Every row gives one point. Two turns around zero, p and q, are shown by what they do to some points. Where does a point land after both, in the order given? Backwards means that the second turn is done in reverse. Each puzzle has new turns, and all numbers are rounded.

Turn p:
-0.70  +1.19  +0.43 => +0.56  +1.33  +0.05
-0.28  +0.68  -1.82 => -1.54  +0.85  -0.88
+0.36  +1.12  +1.51 => +1.81  +0.55  -0.27
-1.24  -1.65  -2.14 => -2.79  -0.38  +0.96
+1.86  -1.34  +2.03 => +1.96  -2.35  +0.15
Turn q:
-1.21  -0.59  -1.72 => -1.19  +0.93  -1.58
-1.30  -0.02  +2.15 => -0.23  +1.18  +2.21
+0.26  -1.20  -1.49 => -1.20  -0.67  -1.36
-0.12  +2.04  +2.07 => +2.09  +0.84  +1.84
+0.92  -1.91  -0.81 => -1.53  -1.55  -0.64
+1.46  +1.69  -0.19 => +2.07  -0.74  -0.45
Where do these land?
p, then q: -1.94  -0.70  +1.28 => +0.94  -0.23  +2.23
q, then p: +0.66  +0.78  -1.43 => -1.29  -0.61  -1.03
p, then q: -0.38  +2.17  -1.55 => +1.40  +1.58  -1.67
p, then q: +0.34  -0.96  -0.84 => -1.19  +0.57  +0.08
q, then p backwards: +1.32  -1.28  +2.54 => -0.98  -2.87  +0.80

Turn p:
+0.15  -0.34  +1.82 => +1.76  -0.60  +0.08
-0.83  -0.25  -4.43 => -4.11  +1.30  -1.35
-0.58  +0.27  +1.68 => +1.17  -1.31  +0.37
+1.91  +0.70  +0.17 => +0.63  +1.42  +1.32
+0.23  -0.89  +0.32 => +0.64  +0.26  -0.68
-0.88  +0.51  +0.44 => -0.10  -1.07  +0.26
Turn q:
-0.02  -0.65  -0.84 => +0.41  +0.91  -0.36
+0.08  +2.77  -0.17 => -2.30  -0.18  +1.54
-1.42  +2.54  +1.97 => -2.58  -2.38  +0.15
-0.20  -2.11  -0.37 => +1.60  +0.62  -1.29
+1.40  -2.25  +0.08 => +2.63  +0.32  -0.01
+0.17  -0.29  -0.67 => +0.23  +0.71  -0.01
Where do these land?
q, then p: +0.56  -0.32  +1.35 => +0.94  +0.81  -0.84
p, then q backwards: -2.26  -1.12  +1.60 => -0.97  -1.26  +2.53
q, then p: -0.22  +0.19  -1.00 => -0.53  -0.54  +0.72
q, then p: +2.21  +1.63  -2.41 => +1.46  -2.23  +2.50
q, then p: -1.27  +0.10  +1.80 => -0.48  +0.46  -2.10
q, then p: +0.98  -0.49  -1.33 => +0.31  +0.05  +1.69

Turn p:
-1.40  +0.33  -1.52  -1.52 => +1.82  -0.26  +0.41  -1.77
-2.24  +0.05  -1.56  -0.71 => +1.05  -0.63  +1.04  -2.32
+1.40  -1.80  +0.25  +0.32 => -0.11  -0.94  +0.45  +2.07
+1.05  +1.05  +1.26  +2.14 => -2.43  +0.49  -1.32  +0.67
+0.26  +0.19  +1.87  +0.96 => -1.60  +1.14  +0.09  +0.80
+2.03  -1.95  +1.02  -1.60 => +1.41  +0.27  +0.59  +3.02
-1.10  +2.13  -1.31  +0.41 => -0.14  -0.07  -1.24  -2.46
Turn q:
-1.25  +1.53  +0.32  +1.48 => -1.09  -2.01  +0.58  -0.79
-0.58  +1.12  -0.99  +2.36 => -2.46  -1.17  -0.14  -0.84
+0.27  -1.20  -0.61  -2.54 => +2.09  +1.33  -1.41  +0.47
+1.02  +1.46  -1.42  +1.78 => -2.28  +0.36  +0.02  -1.74
+1.07  -2.82  +2.21  -1.62 => +2.14  +1.74  +1.16  +2.77
-0.72  -1.18  +0.35  -0.64 => +0.81  -0.19  -0.43  +1.25
+0.19  +1.09  +0.14  -0.81 => +0.78  -0.05  +0.23  -1.11
Where do these land?
q, then p backwards: -1.92  +0.10  +1.71  -1.02 => +0.67  -1.74  -1.79  -0.98
q, then p backwards: -0.19  +0.47  -1.11  -1.29 => +0.14  +1.40  -0.86  -0.65
q, then p: +1.36  -0.58  +0.10  +2.86 => -1.43  +1.42  +1.45  -2.05
p, then q backwards: -2.14  +1.96  -1.08  -0.24 => +0.91  +2.55  -1.23  -0.89
p, then q backwards: +0.23  -1.96  +0.42  -1.29 => +0.02  -0.87  +2.18  -0.46
q, then p: +2.66  +0.01  -0.04  +0.98 => -0.35  +2.32  -0.38  -1.55
